Each row of a before or after table is a point. One or more steps were done to the points. Then noise was added and the rows were shuffled. The steps act on how far a point lies along the listed directions, d1 being the first. What was done? A step turns or swaps two directions, mirrors them in a line or flattens them onto one, adds a multiple of one to another, or multiplies one. Angles are multiples of 10 degrees, from the lower direction toward the higher: turns from -170 to 170, lines from 10 to 170 but not 90. Use the fewest steps. Two steps may share a direction if one is a turn and the other turns, adds or multiplies; they go together, in the order done. Otherwise the lowest direction goes first.

Directions:
(1): [-48  20]
(2): [20 48]
Before (9 x 2):
[[-11  15]
 [-38   9]
 [  5 -45]
 [-19  27]
 [-29  -2]
 [ -2 -16]
 [  5  -6]
 [-42  -2]
 [ 36  19]]
After (9 x 2):
[[-31   6]
 [ 41 -60]
 [-24  -9]
 [  8  30]
 [  8  -7]
 [ 10 -21]
 [-18  18]
 [-37  33]
 [-17  -6]]
Steps: add 1 times d2 to d1

Directions:
(1): [-44  -9  44  32 -54  11]
(2): [  2  -5  44  40  50 -44]
(3): [-19 -51 -54  46   6   1]
Before (9 x 6):
[[ 14 -16 -33  21  23   0]
 [  8  33 -25 -60 -46  28]
 [ -4 -10 -10  20   8 -10]
 [-44 -11  -8   7 -47  23]
 [ -8 -28 -43  33  40 -22]
 [ -9  25  26   6   6 -22]
 [ 23  27  49 -25  38 -40]
 [-16  10  57   3  -2 -21]
 [ -1  11  18  -2  25 -25]]
After (9 x 6):
[[ -6  27   9  -9  -7  -8]
 [ 25  31  23 -48  16 -18]
 [ -3  -8 -19  13   1  -4]
 [  2  12   0 -17  12 -10]
 [-13  13  33 -18 -21   0]
 [-45 -13  10  22 -36   9]
 [ -7 -27 -57  22  30 -12]
 [ 14 -16 -35  20  21   1]
 [  3  28  20 -20 -10  -9]]
Steps: flatten d1 and d2 onto the line at 170 degrees

Directions:
(1): [ -8  18   1   6  -5  17 -15 -53  27  50 -57]
(2): [-25 -10  35  51  25 -21  23 -25  11  31  48]
(3): [ 16 -37  42   3 -37  23  16 -32 -58  -7 -10]
(4): [ 60   9  29  17  30 -48 -14  22 -18  18 -30]
(5): [ 19 -23  17  -9 -21  29  43  51  36  43  -4]
(6): [-51 -13  30   4  48  32 -19  36 -21  -4 -32]
Before (13 x 11):
[[ 23 -13   7 -16 -12 -11  21   8  -7 -12  31]
 [  2  -4  -2  23 -31  -5  22 -40  20 -13  55]
 [  6   0  37 -14  15   6  -2  60 -20 -31 -20]
 [-10  25 -27 -19  44 -29 -25  22  -9 -39  18]
 [-21   6 -30 -15 -29  18   2 -56 -11 -23   0]
 [-27  -6 -16 -24   9  -8 -18  -3 -46 -44  17]
 [ 17 -10   0 -19  10 -32  17  28   9 -12  14]
 [-27  10 -11 -16  20   5 -16  38 -12 -19  14]
 [ 18  -9 -16  -6 -31  -5   8 -28 -28 -55  44]
 [ -3   2  26  21  31 -29  -4  47  -4 -10  13]
 [ 16 -12  13  10   3  -1   7  41 -11  -6   3]
 [ -7   4 -20 -10  15  -4  -3  34 -10 -54  38]
 [ 19  -4  18   3  11 -17   1  29   0  28 -10]]
After (13 x 11):
[[-19  22 -27  -2  23 -10 -30 -16 -15 -51  13]
 [ -9  23 -26 -20  43 -29 -22  28  -8 -40  21]
 [  9   8   0  -8  -3 -17  -8 -46 -12  -9   4]
 [ -5 -19 -21 -24 -38  25  37   6  -6 -26  32]
 [ 16  -5 -17  -5 -30  -6   1 -38 -29 -55  38]
 [ -8  23  28  -6  25  -1 -35   0 -26 -27 -51]
 [  4  11  -8 -11  18 -39 -13 -27   4  -8 -15]
 [ 12   7  13   7  16 -20 -16  -1  -3  30 -25]
 [-23 -11 -14 -25   7  -6 -11   8 -45 -45  23]
 [-33  19 -15 -12  23   2 -30  13 -15 -17   1]
 [  0  -3  -3  24 -29  -5  19 -45  19 -13  53]
 [-15  20  19  27  37 -35 -30   0  -7  -7 -10]
 [  1  11   4  19  13  -7 -26 -18 -15  -3 -26]]
Steps: swap d1 and d5

Directions:
(1): [ 12 -39  -5  -4  29  19 -10 -39  16  15  40 -13 -48  22  28  31 -26 -42]
(2): [-30  -6  60  44 -35 -29   6 -35  19  38  21 -10  31   7  13 -19 -12  -6]
(3): [  0 -47 -30 -16  -2 -41  25  33  25   2  27   7  -7   0  14 -38 -45  43]
Before (9 x 18):
[[ 24 -36 -55 -30  44   9   5  20  18  -8  34   9 -40  13  -2  -3 -36   6]
 [-13   6  39  16  -2  -4  -3 -21  -1  18  -5 -16  -9  -4  12  -6  18 -21]
 [ 12   7 -43 -30  24  26  -3  20 -21 -17   1   7 -17   7 -16  -2  12  -6]
 [  2  28 -20 -11  -5  -2  -2  33 -19 -31 -24   3  20 -26  -5 -17   7  18]
 [ 32  21 -32 -20  16  -2  -6  30 -23 -24 -29  21  15 -13 -13   4  17  17]
 [ 18  10 -23 -18  32  42 -20  -5 -17 -14 -13  -7 -33   9  -4  48  12 -28]
 [ 13  31 -27 -14   9  29 -19 -10 -31 -21 -27  -1 -17   2  -8  30  31 -31]
 [ 26  -8 -32 -16  -4  -6   4  53   0 -20  -2   1  -3  -9  -2 -18   7  21]
 [-13  49  54  44 -17  36 -10 -54 -10  22 -12  -9   3  16  -9  29  44 -38]]
After (9 x 18):
[[ -8   0  32  10   7   2  -6 -24   0  17   1 -18 -20   0  16   2  15 -27]
 [ -2  49  -6   0 -17   9 -12  -1 -34 -17 -42   3  18  -8 -19   8  41 -11]
 [ -4  39  43  36  -2  46 -15 -60  -8  20  -3 -11 -17  22  -3  41  39 -49]
 [ -6  28 -19 -13  -5   6   4  31 -24 -13 -14  11  20  -3 -27 -27  23  16]
 [ 17  10 -40 -26  21  17 -10  23 -17 -34  -9  -2 -13 -17   6   5  -3  -2]
 [-13  49  20  13 -22   4  -6  16 -22  -7 -44   1  37 -11 -26   2  33  13]
 [-11   8  -6   6 -16 -34  22  42  13   0  -1  19  40 -10 -27 -53 -12  53]
 [ 34  16 -37 -23  21   1  -8  28 -22 -25 -26  21   8 -11 -11   8  15  14]
 [ 27  -9 -34 -16  -2  -5   4  52   0 -21  -1   1  -5  -9  -2 -16   7  20]]
Steps: mirror d1 and d2 in the line at 60 degrees

Directions:
(1): [-22  15   9  -2 -44  -9  12   6   0 -17  -9  -2   6   3  -8  -5  24  -9
 -13 -36  -9   4 -23  -4   1 -13  -9  21  -1  -5  -3  60]
(2): [ 32   1 -13   9   5   9  18  33  -5 -17  16   1  42  -8   7 -36  26  18
  -1 -23   9 -11  32  -1  12   4   4  19  22  -5   2  -9]
(3): [ 15  -1  16  18 -13   4  15 -40  15  -5  -1   6  20  -1 -33 -11 -10  50
  -5  11  -5   9  14  18  13  -8  -6  -7 -43   2  -8   8]
(4): [  3  26  14   8 -31  -4 -22 -10  12   4   6  12 -11  18  14   3  26  -7
   0   7   8 -17   3 -15  18   9 -30  30 -15 -15 -33 -42]
(5): [ -3  17  11  -3  -5  21 -25   4  16  11 -10  13   4 -19  16  -7  14  15
  -1  30  11  31  -4  32 -22 -17   1  18  15 -43  31   5]
(6): [ 16  19  25   5  18  -4 -23  12  -7 -30 -17   5   8  -8 -18  17 -24 -12
 -35   2  38 -12  19  -9  -5  11 -21 -22   6 -22 -14  21]
Before (14 x 32):
[[ 22  15  11   4   7  18  -4  24 -14 -16   2   3  25 -15  -7 -14  14  -1
  -13  -4  14  15   9   9  -2   6  -6   4  32 -21  11  12]
 [-25  17   3  -8 -55  -1  -5  -2  12   9  -3  -1  -4   4   3  -4  21   6
    3 -18 -27   3 -29  -1   4  -9 -16  26  -5 -17  -8  21]
 [-23  -7  15   7  -5  -3  16 -12   5  16  -4 -17 -12 -10  -6   2  -7  16
   19   2 -33  30 -22  24 -17 -22  26  -5 -10   7  16  34]
 [-10  -8  -5  -9  46 -16  -6  24 -34 -18 -22 -13 -13  -7  -6  26 -36 -52
  -22 -21  13  -5 -14  -9 -16   7  13 -31  23  10   0  32]
 [ -9 -30 -26   1  23  -9  27 -17 -15   9   9  -3  -9   3 -23  -9 -29  27
   11  -1 -31   8  -8  17  -8  -4  24 -29 -12  35  19  -7]
 [-10 -10  -4   1   1  -1 -13  -3   3  11  11   5 -22   6   5  10  -4 -19
    2  15   6  -9   1 -21  11  27  -5   1  -3  -1 -20 -37]
 [  3   4  14  -3   0  -1   5  12  -6 -23  -5  -2  19 -16 -20 -10  -1   4
  -18 -29  11   1   7  17 -16   4   3 -12   6 -17   3  60]
 [ -9   2  14  12  -1  -8   3   1   6 -14 -15  -5   4   8 -20 -21 -21  -6
   -6 -10  -4   2  -7   5  11  -6  -2 -25  -4   6   0  47]
 [ -5  15  21   4 -14   9 -17  24  13  -6 -18  16  14  -1   9  -4  14 -20
  -30  -2  17  11  -9   8 -14  -4  -7  19  20 -31  13  33]
 [ -2 -25 -15 -15  29   4   7  17  -8  13   5  -9  -1  17  13   7 -22  -7
   11  15 -13   5  -9  13  -3  -2  27 -30  17  37  14  11]
 [-30  -8  13  -6   2  -7  -4 -26   4  -4 -19  -3 -11  -4 -20  30 -32  -3
   -9  24  -2  21 -33  20 -22  -8   3 -31 -13   6  15  46]
 [ 23  -2 -11  -7  -3  22   7 -16  14  25  19  -8  21  -6  15 -30  18  43
   26  27  -6  21  14  37  -3 -20  14  15  -6 -16  25 -27]
 [-20  33  44   1 -18  -1 -36 -20  24  -6 -18  13 -16  -7 -11  18 -13   7
  -33  19  11  39 -13  10 -15  -9 -14   4 -32 -40   8  42]
 [  3  -7   3 -16   8  -6 -14  -9  11  15  -3   0 -37  14  20  20  -8 -26
    4  13   5 -19  -5 -24  16   9 -10  -7 -17   5 -23 -33]]
After (14 x 32):
[[ 33  -1  -8   7   1   4  13  16  -2 -14  12  -4  39  -6 -17 -25  -7  35
   -7 -23  -5 -19  32  -7  21  12  -6  -8   2  -1 -17  -8]
 [-21   7  -1 -16 -15  -8 -12  21  -6   8   3  -2 -17  33  31  15  13 -36
    5  -3 -10 -10 -24 -10   9   2  -3   6  14  22 -13   7]
 [-17  30  -6  -7 -22   5 -23  18   1  14  -3   9 -10   1  46  -9  49 -30
    6  -5  -3  11 -22  12  -2  -7  -5  59  22 -30   3 -26]
 [-34 -10 -30 -13   2 -23  12  19 -26   2   5  -8 -29  13   4   3  -1 -31
    4 -33 -28  -8 -31 -12 -13   3  11  -6  21  27   7  10]
 [-11  11  -5  -6 -15  -3   6  44  -7 -27  -1  -4  30  -8  14  -8  29 -22
  -12 -29   8  -2 -13   1 -11   1  -1  18  42  -9  14  46]
 [-21  -5   6   6 -34   1   7 -27  15   4   4   8  -6   3 -14  -2   6  13
   -3   5  -9   9 -11  -2  12   5  -5  13 -27  -4 -11  12]
 [ -6   1  13  -7 -39   2  15 -26  26   4  -9   2  -9   7   0  -9  18  15
    0  -8 -14   3 -16   1  21 -17  -9  17 -37  -2 -11  26]
 [  6  -8   6 -13  30 -16  -2 -11 -20 -11  -6 -27  -9   7 -22  30 -48 -22
  -12   0  16 -16   4 -14  -6   8  -1 -55 -11  16 -15  22]
 [  2   3   8   9  13 -15  15  43 -22 -16   6 -22   8  -6   6  -4   3 -26
    0 -40  -2 -16   7 -19  -1   5  11  -2  30  11 -15  21]
 [ 19  22  18   5   9   7  -5  37   3 -34  -1   6  37 -25  -8 -23   1  15
  -40 -21  22  25  28   6  -8  -2   5   9  11 -35  19  55]
 [ -1   1  -7   6  12   9  -6  33   6   3  -1  -1   9  -1  18 -39   8 -11
   16  -3  -3   6   2   8   6  -6  13  -1  34  -5  20   6]
 [ 19  11  16   1  24  19 -27   4  -8   4   0   4  -4  -6  -2   8  -6  -8
   -5  32  15  18   4   7  -5  14  -8 -11  19 -19   5 -27]
 [ 16   1  -5  -9  29  14 -19  28  -4   7  12   5   7 -17  23 -13  10  -7
    7   2  15   1  16  19 -21  14  13   1  34 -28  17 -15]
 [ 29   9  20  15  13  14 -18  20  14  -7  -4  21  28  -1   3 -10   1  -2
  -28  14  32  -3  26   5  -1  10  -9   5  13 -29  -1 -16]]
Steps: turn d1 and d2 by 110 degrees; turn d3 and d4 by -90 degrees; swap d5 and d6
